Rows are points. Each copy is the shape, with its points in the same order, turned, moved and blurred by noise. Is it also mirrored, or only turned?
(in the rows, 128 means zero)

Shape (7 x 2):
[[195 130]
 [ 81 146]
 [ 86 141]
 [ 92 158]
 [106 150]
 [155  91]
 [115 124]]
Copy 1 (7 x 2):
[[140 211]
 [133  90]
 [128 101]
 [151 103]
 [148 120]
 [ 99 184]
 [125 130]]
Copy 1 is: mirrored
Copy 2 (7 x 2):
[[195 135]
 [ 81 151]
 [ 84 144]
 [ 95 159]
 [105 147]
 [157  91]
 [115 128]]
Copy 2 is: only turned

Shape (6 x 3):
[[154 146  98]
 [182 149 117]
 [187 150 103]
 [103  69 141]
 [104 116 186]
 [105 119 132]]
Copy 1 (6 x 3):
[[162 110 129]
 [170 134 152]
 [185 124 140]
 [ 97 162  68]
 [ 83 169 136]
 [102 132 107]]
Copy 1 is: mirrored
Copy 2 (6 x 3):
[[133 122  75]
 [161 130  86]
 [163 125  70]
 [ 94  93 169]
 [107 154 175]
 [ 90 127 136]]
Copy 2 is: only turned
Copy 3 (6 x 3):
[[ 83 156 133]
 [ 89 175 152]
 [ 78 174 157]
 [149  80 152]
 [177 126 121]
 [127 111 104]]
Copy 3 is: mirrored

Shape (7 x 3):
[[113 102 119]
 [ 88 153 139]
 [162 108 139]
 [151 152  62]
 [ 89 152 101]
 [175 131  87]
 [181 141 102]]
Copy 1 (7 x 3):
[[148 148 132]
 [100 122 142]
 [183 110 128]
 [131 127  59]
 [ 93 137 113]
 [166 107  72]
 [162  94  81]]
Copy 1 is: mirrored
Copy 2 (7 x 3):
[[ 88 148 118]
 [101 147 177]
 [135 164  98]
 [136  77 115]
 [ 95 112 166]
 [148 110  92]
 [161 119 101]]
Copy 2 is: mirrored
Copy 3 (7 x 3):
[[111 132 114]
 [ 90 158 162]
 [159 126 121]
 [112  59 158]
 [ 79 127 165]
 [150  79 142]
 [158  85 150]]
Copy 3 is: mirrored
Copy 4 (7 x 3):
[[119  98 131]
 [ 90 140  95]
 [171 130 125]
 [139  82  47]
 [ 84 115  90]
 [175 102  66]
 [170 116  71]]
Copy 4 is: only turned

Shape (8 x 4):
[[163 142 152 107]
 [194 113  96 135]
 [138  86 144 162]
 [ 70  79 155 144]
 [132 105 121 183]
 [177 119 142 110]
 [169 179 112 136]
 [142 126 104 143]]
Copy 1 (8 x 4):
[[180 126 129 144]
 [140  75  99 177]
 [115  88 174 168]
 [ 98 102 211 113]
 [ 90 107 153 171]
 [177  96 133 154]
 [143 147  84 164]
 [114 105 119 149]]
Copy 1 is: only turned
Copy 2 (8 x 4):
[[160 116 126 148]
 [126  68  92 156]
 [ 82 119 131 169]
 [ 45 160 167 133]
 [ 78 133  96 161]
 [142  94 141 156]
 [166 122  74 132]
 [106 114 101 126]]
Copy 2 is: only turned
Copy 3 (8 x 4):
[[150 143 159 106]
 [201 135 108 118]
 [145  76 110  99]
 [ 98  44 134 132]
 [138  91  79 109]
 [176 130 151 101]
 [147 180 113 122]
 [153 122 105 136]]
Copy 3 is: mirrored
Copy 4 (8 x 4):
[[170 159 152  98]
 [172 142  77 109]
 [166 119 129 171]
 [118 102 173 188]
 [155 144 110 181]
 [178 139 132 100]
 [152 203 114 108]
 [137 152 109 136]]
Copy 4 is: only turned
